Each point is reached from the start by the listed moves, each made 0, 1 or 2 times, or once backwards (-1), plus a little noise. Is the number of moves made odd or even? Then give how often each move was made.
In the rows, zero is written as 128.

Moves:
(1): [147 146 147]
(2): [124 148 135]
(3): [ 92 102 144]
Start: [136 137 134]
Points:
[ 74 112 137] => odd (-1, 1, 1)
[ 34 105 161] => odd (-1, 2, 2)
[183 220 151] => even (1, 2, -1)
[ 91 149 164] => odd (0, 2, 1)
[176 144 111] => even (0, -1, -1)

Moves:
(1): [149 142 153 137 113 142]
(2): [134 152 138 123 138 135]
(3): [140 138 146 128 101  99]
(4): [144 138 111 148 138 136]
(5): [104 106 136 159 148 125]
(6): [108 155 110 141  98 160]
Start: [130 133 125 138 127 119]
Points:
[151 189  78 111 179 158] => even (-1, 2, -1, 1, -1, 0)
[126 249 108 233 114 225] => even (1, 2, 0, 2, 1, 2)
[ 94 137 162 188 189 129] => even (0, 2, 0, 0, 2, 0)

Moves:
(1): [133 128 113 119 122 120 157 130 126 111]
(2): [140 154 151 117 130 118 136 110 115 138]
(3): [111 118 141 114 108 164 132 144 172 145]
(4): [112 147 119 144 124 130 130 137 130 129]
(5): [141 125 125 137 158 141 142 117 134 145]
(6): [148 128 137 147 119 140 128 128 110 114]
(7): [120 134 132 127 126 139 141 104 116 113]
(8): [135 146 121 107 123 139 136 144 117 129]
(9): [144 132 120 114 106 120 132 100 107 134]
Start: [139 127 136 136 134 128 132 135 111 118]
Points:
[164 213 107  87 112  76 169  47   7 125] => even (0, 1, -1, 1, 0, -1, 1, 1, 2)
[127 154 136 149 139 214 197 170 141 101] => even (1, 0, 1, 1, 1, 1, 1, 1, -1)
[136 202 111  64 124 202 215 176 189 218] => odd (1, 1, 2, 2, 2, -1, -1, 2, 1)

Moves:
(1): [133 130 134 121 119 118 139 122 129 139 127 128]
(2): [119 135 125 135 107 139 127 122 135 128 127 134]
(3): [115 123 127 135 128 126 132 121 130 136 118 134]
(4): [131 148 122 124 139 141 140 127 119 128 135 133]
(5): [133 133 132 128 135 123 135 132 153 109 106 130]
(6): [140 127 127 125 133 141 123 136 129 132 103 123]
(7): [127 121 120 127 123 133 140 119 128 115 113 130]
(8): [132 129 149 137 131 130 126 120 125 126 132 123]
(9): [147 121 128 135 136 132 130 129 132 130 128 136]
(10): [135 133 127 135 131 122 130 136 122 128 118 124]
(11): [119 118 135 129 120 140 142 149 127 128 132 136]
Start: [132 130 145 123 148 110 113 146 133 129 116 121]
Points:
[135 135 181 125 155 142  86 141 127 108 121  95] => odd (-1, 0, -1, 0, 0, 1, 0, 2, -1, -1, 0)
[190 152 154 104 181  81  93 156 121 147 104  90] => odd (1, -1, -1, 0, 0, 1, -1, 0, 0, 1, -1)
[111 116 107 108 132 121 108 137 115 115 164 128] => odd (-1, 0, -1, 0, -1, -1, 1, -1, 0, -1, 0)
[191 134 117 135 150  95 112 161 194  78   7 114] => even (0, 1, -1, -1, 2, 1, 1, -1, 1, 2, -1)
[133  84 164 128 163 129 120 213 158 102  72 125] => odd (-1, -1, 0, -1, 1, 1, 0, 0, 0, 0, 2)
[171 127 126 124 137 157 120 202 141 131  64 127] => even (0, 1, -1, 0, 0, 2, 0, -1, 1, 1, 1)
[165  83 158 149 203 154 148 213 186 108  10 155] => even (-1, -1, 2, 0, 2, 2, 0, 0, 2, 0, 2)

Moves:
(1): [141 158 126 144 120 122 143 136 135 117 126 127 127 159]
(2): [120 122 133 128 148 132 140 118 132 121 133 141 129 131]
(3): [118 129 124 135 119 139 142 134 135 123 137 122 142 145]
(4): [139 127 130 128 122 115 128 123 128 125 125 129 134 141]
(5): [126 134 113 116 126 113 133 124 140 139 125 120 127 120]
(6): [121 113 120 118 124 129 116 113 142 123 127 134 117 127]
(7): [121 120 124 132 120 123 131 133 121 124 125 140 131 124]
(8): [125 120 128 137 137 131 125 121 117 119 149 130 133 123]
(9): [134 139 137 135 110 124 127 121 127 131 131 141 138 137]
(10): [119 116 117 139 129 121 133 120 114 145 111 122 109 131]
(11): [123 119 145 142 143 122 143 127 132 120 141 135 120 127]
(12): [138 116 126 130 148 134 118 141 136 153 124 129 122 108]
(13): [135 134 114 133 112 124 148 130 124 117 114 120 133 107]
(14): [132 121 126 118 128 137 135 136 120 136 125 132 120 135]
Start: [131 133 132 119 130 120 131 126 133 134 133 122 143 127]
Points:
[169 213 123 115  85  64 196  73 165  71 150 172 169 190] => even (2, 2, -1, 1, 2, 1, 0, 1, 2, -1, 0, -1, 1, 1)
[196 193  87 107  87 117 182 150 177 108  80 125 155 154] => even (2, 1, 0, 1, 0, 1, 0, -1, 0, -1, -1, 1, 2, 1)
[121 153 133  92 108 125 167  88 157 126 157 135 190 249] => odd (0, 2, 2, 2, 1, 0, -1, 0, 1, 0, -1, -1, -1, 1)
